Every row gives one point. Each copy is the shape, with its points in the same order, stretched, turned, moved and blurred by noise. Is it also mirrored, or only turned?

Shape (9 x 3):
[[-2.8 -2.1  2.1]
 [ 3.6 -4.4 -5.3]
 [ 0.4 -1.1  0.9]
 [ 0.7  4.3  2.3]
 [-2.2 -6.0 -2.2]
 [ 2.2  0.4  0.6]
 [-2.5  3.6 -0.1]
 [-2.9 -2.6  0.5]
 [ 0.2  4.0  0.6]]
Copy 1:
[[-1.1 -1.8  3.4]
 [-5.1  1.0 -6.4]
 [-0.4 -1.5  0.5]
 [ 5.1  1.5  1.4]
 [-7.3 -1.4 -0.2]
 [ 1.4 -0.4 -1.6]
 [ 2.3  4.0  3.2]
 [-3.6 -0.4  2.7]
 [ 3.6  3.0  0.5]]
Copy 1 is: only turned
Copy 2, 9 rows:
[[-1.9 -0.1  2.7]
 [ 7.3  3.2  1.6]
 [ 0.1  0.6 -0.4]
 [-2.7  2.9 -4.4]
 [ 2.6  0.8  6.2]
 [ 0.9  1.6 -2.3]
 [-3.4  5.1 -1.2]
 [-0.9  0.8  3.8]
 [-2.2  4.1 -3.4]]
Copy 2 is: mirrored

Shape (9 x 4):
[[-1.0 -3.9 -3.2 -3.6]
 [ 2.5  3.6  1.0  1.1]
 [ 3.7 -0.5 -3.5 -3.5]
 [ 1.9  1.6 -2.9  0.6]
 [ 0.5  1.9  2.6  4.7]
 [-4.8  2.8  0.0  1.8]
 [ 3.1 -3.0 -7.6 -3.2]
 [-1.2 -0.4  1.5  0.9]
 [-1.1  0.5  0.3  3.0]]
Copy 1:
[[ 2.2 -2.9 -3.7 -3.2]
 [-2.6  2.1  0.7  1.4]
 [-1.9  0.4 -4.5 -4.3]
 [-3.7 -0.3 -1.7  0.1]
 [-2.9  0.2  4.5  2.9]
 [ 0.6 -1.6  0.7  5.6]
 [-3.0 -3.3 -6.5 -5.5]
 [ 0.8 -0.6  1.6  1.1]
 [-0.8 -1.9  2.2  2.7]]
Copy 1 is: mirrored
Copy 2, 9 rows:
[[-0.9  3.5 -0.9 -5.7]
 [ 0.1 -2.8 -0.7  2.2]
 [-1.1 -2.1 -3.8 -4.8]
 [-1.1 -0.8 -4.3  0.3]
 [ 2.6  0.0  0.8  5.5]
 [-3.2  3.6  1.3  4.0]
 [-0.7  0.4 -7.3 -6.4]
 [ 0.7  2.0  2.1  0.7]
 [ 1.3  2.2  0.1  3.5]]
Copy 2 is: mirrored
Copy 3 (9 x 4):
[[ 1.5 -5.7  1.6 -0.1]
 [-0.4  6.0 -1.8 -0.6]
 [ 5.0 -0.7 -1.0  1.3]
 [ 0.8  1.5 -3.8  0.1]
 [-4.5  5.6 -1.8  0.4]
 [-6.1  1.1 -1.8 -5.1]
 [ 6.0 -5.5 -3.4  2.6]
 [-3.0  1.2  1.2 -0.7]
 [-4.1  1.7 -1.7 -0.4]]
Copy 3 is: only turned

Shape (9 x 6):
[[  1.6 -11.6  -0.1   2.0   0.1  -2.8]
 [ -4.1  -3.4  -3.2  -2.9   1.4   2.6]
 [ -3.6   1.1   4.9   1.4   1.2  -3.0]
 [ -1.2   1.1  -2.3   2.7  -2.3  -2.0]
 [  0.2  -2.2   0.7  -2.0  -0.6   0.9]
 [  0.5   3.2  -1.1  -1.2  -0.9  -0.8]
 [ -3.6  -2.0  -2.8   1.6   1.5   1.8]
 [ -2.0   2.0  -2.3  -3.4   4.3   0.5]
 [  1.0   1.7   5.4   1.0   2.0   1.3]]
Copy 1:
[[-4.9 -8.9 -4.4  1.5  3.9 -3.3]
 [-0.8 -2.9 -4.7 -3.3  1.9  2.1]
 [ 1.3  1.6  2.4  3.4  3.4 -3.2]
 [ 1.7 -0.4 -2.7 -0.2 -2.3 -4.8]
 [-2.4 -1.4 -1.0 -1.8  0.8 -0.1]
 [ 0.7  0.1  1.6 -1.6 -2.8 -1.5]
 [ 1.0 -1.6 -4.9  0.8  0.6 -0.2]
 [ 2.7 -1.2  1.5 -2.5  0.1  3.7]
 [-0.2  1.8  3.9  4.4  0.9  0.3]]
Copy 1 is: only turned
Copy 2:
[[ 1.4  7.6 -7.7 -8.3  2.1  0.0]
 [-5.6 -1.6  0.9 -6.0  0.3 -0.2]
 [ 0.1  3.5  4.2 -0.4 -0.8 -3.8]
 [-1.5  0.6 -2.0  1.2 -1.8 -1.8]
 [ 0.8  0.1  0.7 -2.4  1.3  0.3]
 [-0.8 -1.0  1.4  3.1  0.8 -0.5]
 [-4.6  0.5  0.3 -4.6 -2.7  0.4]
 [-6.1 -0.5  4.7  0.0  2.0  0.7]
 [ 3.7  2.2  5.8 -0.1 -0.5  2.1]]
Copy 2 is: mirrored
Copy 3 (9 x 6):
[[-0.2  6.0  4.8 -4.1 10.2 -4.2]
 [ 1.6  3.3  3.2 -3.4 -0.5  5.1]
 [-2.6 -1.3 -3.1 -2.3 -1.4 -3.5]
 [-1.3  1.6 -1.6  2.3  1.7  0.5]
 [ 2.2  3.0  0.7 -1.3 -0.6  0.1]
 [ 1.8 -0.4 -3.8  2.1 -2.0  0.8]
 [ 0.5 -0.2  2.1 -2.3  1.2  3.5]
 [ 2.5 -2.2 -3.6 -2.6 -3.7  4.1]
 [ 3.1 -3.2 -1.1  1.0 -2.9 -4.4]]
Copy 3 is: mirrored
Copy 4 (9 x 6):
[[ 2.5 -4.4  0.6 -0.1 -8.0 -8.0]
 [-2.4 -6.3 -0.2 -3.2 -2.2 -1.4]
 [-0.1 -1.4  0.9  1.4  3.8 -7.3]
 [-4.3  1.0  3.8 -2.2 -2.2 -2.0]
 [-1.0 -2.5 -1.4  2.0 -0.9 -0.9]
 [-4.1  2.0 -0.7  0.5  1.5  0.1]
 [-0.4 -4.8  3.2 -4.7 -1.9 -2.0]
 [-1.3 -2.3 -3.1 -3.5  3.7  0.2]
 [ 3.4 -0.2 -2.4  4.4  4.2 -2.0]]
Copy 4 is: mirrored
